Each row is a point. A path goes straight from each point to the next, and from the last back to the first. The post is the endless flat space through its rows: a point in 2 columns, a line in 3, a plane in 4, and so on, so that a path can go around it. How many times does the path go around the post? Going back the other way cancels.

Post, 2 rows:
[[ -2 -34  35]
 [  7  -7 -38]]
Path, 8 rows:
[[ 25 -17 -52]
 [ 36  -2  -7]
 [ 20  19  -9]
 [ 14  10  11]
 [ 43  18 -15]
 [ -7  26  19]
 [-21 -23  24]
 [-22 -72  11]]
Times around: 1

Post (10 x 11):
[[-22  14   8   1  13   8  23 -17   3 -45 -17]
 [-32   7  58  16  29  12  -8 -15 -17 -23  50]
 [  0  30 -15 -13  27 -65  -3  27  23   8 -14]
 [-13  19 -68  21   6 -29 -28   0  -2  30  22]
 [-14  11  34  19  18 -24  33 -27  10  25  -4]
 [ -2  25 -33  45  -2 -46  26  18 -20  -6  36]
 [-19  -5  45 -58 -11   1  11 -16 112  -9   8]
 [-19  22  63  46   0  34 -16   6   2 -11   9]
 [-21 -29  -7 -98 -57  34 -15  28  31  -8 -11]
 [-19  11  -4  17  46  41   5  55  26  22  28]]
Path, 14 rows:
[[-27   2  18  28 -13  15 -25  12  25  -4 -10]
 [-38  -2  -4 -21 -23  24  33  36   3  19   7]
 [ -1  42  13 -68  19 -60  54  23  23   1  -1]
 [ 23  15  31 -14  20  21   5   6  -5  14  -5]
 [ -1  15  -5 -38 -33  -6  24   4  31   4  11]
 [-36  48  23   1  -3 -25  30  16   1  28  -8]
 [-29  17  19  25  37  22   1  26   8  18 -33]
 [-32 -26  39  -5  26 -38  -4  16  -3 -35   3]
 [-11 -20  22   6  -1  10   7   3   1   5  16]
 [-39 -20 -29   8  28 -19  18 -11  36   6  -3]
 [-40  43  19  26 -21  15 -63  15  22  -3 -19]
 [-17  35 -38 -37  39  26  18  32  31 -11  -7]
 [ 27  10 -24 -16 -23   1  13 -15  17 -22  20]
 [ 18 -17   7  -6   5 -14  39  17  16 -12 -20]]
Times around: 1

Post:
[[ -4   8 -14  17 -13 -19  -2  -2  12  -7 -28   9  -2 -11 -10  -7  11  33]
 [ 14 -11  14  29   7  18  16 -38 -13 -15 -15   8   3  30  33 121  10  22]
 [ -5   9 -12 -23 -16  18   2   1  -1  20 -27 -14  12  -3 -23   3   0  -2]
 [ -7  -1  52 -14  15 -17  22   9   2 -10 -29  -9  13  10   8 -20   4 -15]
 [  8  -8  74  27   9 -29  20  -6 -33  24  -2   3   4  -8  29  43   5  19]
 [-13  21  -9 -41 -22 -28   3 -23  10  -4 -14   1  -8 -12  24  -7  -8   2]
 [ -1   0 -19   0  -8 -32   5  16  20  15 -10   1 -23  12   1  -5  33   2]
 [  6  -7  -4  11  28 -18 -17 -16  18  17 -13 -10  -3  -1 -13  22   7  11]
 [  2  -8 -16   4   5  -9  -7  -6   4  -2  15  15   4   7  -6  -9  47  27]
 [-10   4   7  10  18  42   8  -3   1  11 -11   7 -11  24  40 -31  -1  -4]
 [  3 -14  -5 -20  16  33 -18  31 -10  -5 -24 -20 -13   1 -27  -1  -9  48]
 [  6   7  -3 -16  -2  -9  -3   7 -10  -7 -14  32 -12  23 -26 -11 -15   0]
 [ -6  11  -9   5  15  43  20 -51 -21 -25 -42   6 -94 -15  -3  -8  14  -9]
 [ -2  -2  68  17  -2 -17 -22  -4  19  10 -11  -2 -26  -1  -5  12  23  -6]
 [  2   0 -19   1   6   5   2  12  23   3  -9  37  -1 -11  23  10  27  -5]
 [ -3  -4  -6 -31   1 -12 -16  -2  14  23 -43  29   7  26 -15  -4  22  13]
 [ -8  -6  -3 -10  19  24  24   6  32  13  -5  -2  -9   3 -25  -3  -1  46]]
Path:
[[ 24  -3  30   3   3   6   8   1 -20 -11 -22  37  -5   0   5   0 -11 -17]
 [ 16  22  28  -7 -27  -5  17  -6   4  -4   8  37 -32   8  11 -11   9   5]
 [  6   8   2 -21  21 -17   4 -11   2 -20 -32  11 -41 -13 -28  14  26  -8]
 [-21  13   6 -29  20  22  -1  -6  -5  16  -4  13  21  10  -3  15   8  17]
 [-36  -7   0 -21 -10   1  -8 -19  24  19   2  17   0  21  16  20  19 -11]
 [-15 -18  14  -5  14  15 -11  -4   7  -1 -14  14  -7 -19   1  18  13  18]
 [-15   1  15  21  34  18 -24  12  35  19  -7  18 -10  -2   1  12  -2  -2]
 [ -7  24   7  19  -5  -6   6  12  -3  -2 -21  21 -21  16   2  15  11  18]
 [ 18  16  11  26  11 -20 -11   7  18  15 -34  -5 -28   2   7   0  19   7]
 [ 14   3 -10 -26  -5  14   8   2  16   8 -40   7 -25 -12  -2  40  -5  -6]
 [  2 -16  -9 -31   0   1  25   7  14  10   8  16  28  -4   4  12   3  11]
 [ -5 -19 -14  -6 -10 -20   3  21  22   0 -11   8  -5  25 -30   4   1  11]
 [-26  -3 -26  20   3  -7   3  -4   2  -2  -9   4 -11   5  -2   4   2   0]
 [-10 -11  17  24  12  19  -1  -4  24   7 -26  -8  -3  16  10   6   0   2]]
Times around: 0

Post, 17 rows:
[[ -7   7  -9 -30   1 -14 -22 -61  21 -48  -8 -59  22  28 -16  37 -12  17]
 [ 21  18  19 -42  21  42   8  10  -9   3  18 -17 -14  53  56   6 -11 -52]
 [-20   1  32  24 -21   4  12 -59  20  28  41  27   2  32 -40  19  33  32]
 [ 19   1  15  -3  43  30  24  14  45  49  40 -11   3   0  -2  16  19  25]
 [ 20   9   6 -73  24  -9 -51  19  16  13  22  37 -32  12   9  32 -16  -7]
 [  3 -19  10  28 -30   7  -6  -5 -27  15  14  15   7 -46  24  -8 -14   7]
 [-20 -15 -18 -22  27 -42  27 -46  23  24 -39  58 -30  12  47  35  27   2]
 [  3 -10   8  40   6  16 -20 -15 -11  26   0  20  12  14   7 -15 -63  -9]
 [-29  11  44  18 -40 -18  60   3 -24 -20 -11  22 -27  35 -11  -5 -61 -43]
 [ 35   3  -7  38 -29  50 -15  33 -37  37  -8  17   1  16   0  15   0 -43]
 [-18  -8 -39  -7  16  -6  -9  -2 -72 -46 -33  51 -15  12 -13  10  65  -2]
 [ -4  12  -5  26  -6  45  10 -43  54 -13 -24 -16   5 -22   6 -17 -45 -22]
 [ -2   0 -21 -34 -12  17  25 -29  37  18  26 -43 -37   6 -13 -26 -28  44]
 [-10  -9   5  22   9 -39 -13 -20   6 -29 -17  24 -65  -1   5   5 -47 -56]
 [ 15   5 -22  11  11  -3 -25   1  33  -1  12   7  44  29 -23  -4  48 -21]
 [-11 -29  42  32  28  13 -62  36  23  35 -21  42 -20   1  13   5  51  23]
 [-10 -11 -18  40 -22  16 -13  -2  12 -42  26  16   2  -3  58  28 -25  34]]
Path, 10 rows:
[[ 10   9 -13  11 -20 -33 -52  28  22  28  16 -33   9 -15  16  19  -2 -15]
 [-25  -6  23  21 -24  41  17 -21 -12  15 -31 -37 -48  -1  21  18 -24 -10]
 [-13 -11  -5 -24 -11  37  -8 -16  23  10  10   8 -39   1 -11  23   7 -47]
 [ -6 -21  10  10  -4  27  -1 -17  57  -6 -11  37  39  43 -23  33  22  13]
 [ 27 -28  -1  24 -21  19  -5  22  29   0  30 -15 -48  18   9 -33  -7  15]
 [ 18  22 -31 -10 -15  -1 -28 -34  42 -42   0 -14 -64  -6   4  52  -6  17]
 [-37  26  56  42   8  -4   1  -7  12  10 -36  31 -30 -17  31   2  19 -26]
 [-12  10  21 -27  -9 -19  -8 -10 -21  45 -17  46   0   6  26  13 -30 -38]
 [ -3  31  -3  49 -26  16   5 -34 -15 -15  20  10  15   7  28  14  -3  -7]
 [ -9   9  -8  -1  -4   1  19 -44  -7  34  23  54 -22  17  28  13   3  56]]
Times around: 1

Post, 17 rows:
[[ 33 -20 -19 -13  16  -1  -4   5  70  10 -26   0   0 -17   2  22 -33 -38]
 [ 19   0 -26 -11 -29  33 -13 -21  60 -10  43 -18  12   8 -28  -1 -16 -20]
 [ 29 -42 -28 -39  10   9   3  -4  30  -1  -1   1  18  -3  -7  20   4 -17]
 [ 19  28  40  23  33   5 -11  -8 -58  -9 -15  15  61   0   0 -30 -10  -8]
 [ -3  15 -38   7  12  -8   8 -48  31 -22 -13  -2  11  13 -25  -4  -9  11]
 [-23  -3   1  15   0 -21 -17  -2 -32 -46   6 -15  35  -1  20 -36 -12  12]
 [  1  13  27  19  24  15  14  12 -51 -20 -13  -9  32  39   0   0 -31  22]
 [-15  29  44 -32  30  10  -3  25 -48 -11 -28  -7  33  -1   3 -17 -22  19]
 [-30   8  28   6  22  -7 -26  -7  -9 -19  -4 -22  25  39  36  10   3  25]
 [  3 -32   3 -19   2 -15 -24   6  10  22 -15  40 -18 -15 -21  13  -9  -7]
 [-30  23  19  13  29  39   0  11 -40 -22 -13   4  31  -8  12  15 -11  27]
 [  7   2  35   2  -7  11   3 -11 -17 -21 -39  17  31   9  26 -32   5  15]
 [ 13 -23  -9 -30 -28 -27   3  10  40  28  -9  -3  -8 -23 -10  42   3 -30]
 [-24   7  39  -2  38   8  18 -23 -47 -23 -21 -14  13  15  22 -14 -21  -6]
 [ 41 -22  24  -7  18 -16  -7 -15  16   0 -34   6  -5 -57 -29  -5  -3   9]
 [ 49   7 -75  -4   5  16  -1 -50  32   0  35  -9   5  20  27   2 -30   0]
 [-28  20  46  12  62  -4  39  13 -42 -26   0   7  34   3  23 -43  -2  25]]
Path, 24 rows:
[[ 20  -9 -37  10  31  47   3  -9 -36 -18 -11   3  39  12  32 -10 -73 -25]
 [ -9 -13  41 -28  30 -16 -47 -16  11 -17 -43 -13   9  -6 -94   5 -37  -9]
 [ 16  29  24  -3   9  53  -7  -3  -9 -30  16  -6  21  -3  -4  -6 -29 -18]
 [  2  63  33  -4  26  91  40  -2 -34 -24 -23  34  55   3 -83 -58   6   8]
 [ -6 -21  35 -31  73 -12  44  11 -26 -17 -55 -31   8 -22  22 -16   0  40]
 [-17 -24  -1  -1  22 -13  27  29  -3  18  -4  10  20  21  35  51 -44 -15]
 [-29  16  23  25  60   1   1 -24 -41   9  21  -5  36  50  22  20 -52  -9]
 [ -6 -25  26  -4 -19 -29 -38  21  48   8 -15  -8   8 -36 -56 -20 -10 -19]
 [-19  27  17  14 -12 -11  -2  18  10 -37 -28 -27  10  -7 -78   6  14  -8]
 [  6  21   8  -3  43 -25 -37  -9 -18  21 -23  22  13 -10   3  36  31  32]
 [ 46 -34  21  27  -7 -43 -52 -47  12   4 -37  10 -16 -12 -30 -27 -15 -20]
 [ 40  44  47  46  58  24   1 -44   4 -10 -48  -1  39 -69 -33 -33 -35   7]
 [ 36  21  37 -23  18  -1  -3  -1  -6  10  23 -21  68  -5  21  -7   2 -14]
 [  4  14  15  -4  -9  -6 -27  29   1  13  -5  13  17 -15 -45  52   2 -20]
 [  2 -39  14 -17  13  11  25  42 -29 -21 -27  26   1 -34 -40 -25  47  38]
 [ -2  10  -2  31 -17 -20   0 -50  19 -24   2 -24   2  -6 -47 -41 -19  -3]
 [ 14  -4  -1  -1  39 -23 -15 -49  -4   1 -23 -12  16   7 -30  18 -62 -36]
 [ 18  62  67  38  10   2  -6  -5  -7 -22  19 -20  39 -14   3 -19 -47 -12]
 [-45  55  15 -31  42  20  34  10 -33   4  19 -14  26  21  -8  14   1 -12]
 [ 29   2 -11  -3 -32  36 -21 -14 -14   6 -43   6  -4  10 -17  19 -29  35]
 [-35 -18   1  12 -27 -46  -4   8 -61   5 -32  -5 -22 -50  -1  35 -38   7]
 [ 27  17 -12   0  35 -26 -35 -28 -37   3  10  35  26 -14  10 -30 -56   0]
 [ 45   0   8  -1  32  13  11 -15 -29  -6   6  13  45  60  12 -15 -19 -35]
 [ 19  19 -27 -15  12  36  20 -53  -2 -35 -28  16  24  -4   2 -81  26  15]]
Times around: 4
